Each row of a before or after table is a point. One or more steps were done to the points. Then noise was added and the rows were shuffled. The steps act on columns, c1 being the first. Name the steps. A step turns or swaps two columns, mirrors them in a line or flattens them onto one, adds a multiple of one to another, or multiplies or shifts one. Angles are multiples of 10 degrees, from the lower column toward the higher: turns from -170 to 170, lines from 10 to 170 but not 90. Use the fewest steps. Two steps may share a column if one is a turn and the other turns, adds or multiplies; they go together, in the order done. Otherwise the lowest column goes first.

Before:
0:   2 -34
1: -37 -16
2:   2   6
3: -46 -29
4: -39  69
5:  40  55
6: -15 -24
7:   4 -12
8:  49  26
9:  -9   3
10: -36  -6
11:  77 -41
After (12 x 2):
0:  55  46
1:   6  34
2:  93 116
3:  14  41
4:  54  67
5: 100  82
6:  34  32
7:  55  23
8:  36  70
9: 131  23
10:  11 129
11:  15  53
Steps: shift c1 by 50; shift c2 by 60

Before, 9 rows:
0:  28   2  -6  -8
1: -11  49 -11  20
2:  19  83  17 -22
3:  41  42 -42  -9
4:  -1 -22  -7 -10
5:  86  54  13  -3
6:  -4  55  -6  18
7:   8 -61  31 -38
8:   1 -61 -21 -49
After, 9 rows:
0: -13  15 -54  10
1:  27  -7  -1  15
2: -25   2 -49   5
3:  54  31 -48  62
4:  34   7  69 -14
5:  28  44 -72   0
6:  30 -26 -57  25
7:   7 -16  19  -9
8:  42 -41  49 -28
Steps: turn c1 and c4 by 50 degrees; turn c2 and c3 by -70 degrees

Before, 13 rows:
0:  -1 -57  -7  20 -42  14  44  55  44
1:  25  -7  -7  11 -52  71  21 -68  57
2:  23 -25  18  19 -46 -10  25 -25 -58
3:  38 -31  26  25 -65  36  34  47 -45
4:  19  -4  -5 -43 -47  60 -51  17  14
5:  21  65  -4  25  10 -14  31  21   1
6:  26 -34  55  12  17  34 -22 -28  12
7: -19  35 -17 -30  18  77   3  18 -34
8:   7 -33  33 -39   8 -40  16 -11  14
9:  -5 -17  -3  62   7 -38  14  13 -21
10:  12 -27 -19  14  -2 -56  49  52  29
11:  50 -17 -37  15  27 -29  18 -50  37
12:  25  61  71  33 -43 -51  38 -68  40
After, 13 rows:
0: -20 -15  36 -29  18  79   8  19 -33
1:  -5  -4 -18  60   6 -37  13  12 -21
2:  23  72  61  25 -39 -54  38 -71  44
3:  40  31 -33  31 -68  38  33  42 -46
4:  20  -4  -6 -43 -48  58 -52  18  14
5:   7  32 -30 -34   9 -40  15 -10  11
6:   9 -16 -28  17  -1 -54  48  50  29
7:  18  -3  67  25   9 -17  34  20  -3
8:  31  58 -33  13  19  32 -21 -26  11
9:  23 -11  -3   9 -54  74  28 -65  57
10:  26  17 -27  19 -48  -9  24 -26 -60
11:   0  -9 -58  21 -37  15  41  54  44
12:  49 -39 -15  17  25 -26  20 -47  36
Steps: swap c2 and c3

Before, 13 rows:
0: -52 -20  17  54 -12 -24 -16   2   7   9   7 -14  14 -96
1:  27  13 -22  -3 -15 -32  18   5  14  -5   7 -12  18   2
2:  -9 -35   6 -22 -32  -8  15  18  -5   6 -24   6 -11  -2
3:  31 -50 -37  11 -16 -14  56 -16 -39  13  59 -13  24   5
4:  16 -20 -12   9   2 -19  18  22 -16  18  16  16   3 -74
5:  13 -21   0 -45   8 -20  40  12  63  46   7  18  22 -22
6: -55  27  21  11 -25  61 -14   0   7  31  42 -66 -12 -42
7:   3  25  16  47  29  22  39 -46 -43  10  -7  34  -4   0
8: -19   4  29  -3   8   4  36  16  -7  -3  35 -43  70 -29
9: -69 -27 -25 -26 -48  12  50  34  -9 -32  29 -30 -10  -7
10:   9 -33 -11  21  13 -61 -29 -40 -22 -36 -21 -10 -55 -68
11: -25   0 -14 -47 -25 -23  37  -3  27   7 -83 -34 -30 -22
12: -37  24  -2  27  48  43   1 -15 -31  60  -4  25  11  -2
After:
0:  -55    2   51   -5    4  -25   39   15   -5   -5   45  -33   66  -34
1:  -22  -36   10   -3  -20   -6   17   19  -24   10  -13    5  -11   -4
2:   50  -21  -20  -12    1   -3   17   22    3   20   28   21    2  -74
3: -113   24   -6  -30   31   50    0  -16   29   62    5   -5    4   -1
4: -164   27   33   10  -18    8  -15    1    8   28   58  -86  -13  -43
5:   39  -18   -1   60    2    0   37   11  -46   45   15   23   21  -23
6: -207  -26  -40   -8  -34  -13   54   38  -25  -37   38  -30   -5   -5
7:  -78    1  -24   27  -13  -39   35   -3  -48    8  -75  -14  -27  -25
8: -156  -23   28    7  -12  -27  -14    1   56    7   15    6   13  -97
9:   81   12  -37   11  -13  -33   22   -1    1   -3   19   15   18    1
10:   90  -50  -57  -42  -11  -17   57  -12   10   13   71   -3   24    7
11:    7   25   30  -44   24   43   38  -44   44    8    3   12   -1    1
12:   29  -36  -10  -23    8  -49  -25  -38   21  -36   -9   28  -58  -68
Steps: multiply c1 by 3; multiply c3 by 1.6; swap c4 and c9; multiply c5 by 0.7; turn c6 and c12 by -40 degrees; shift c11 by 10
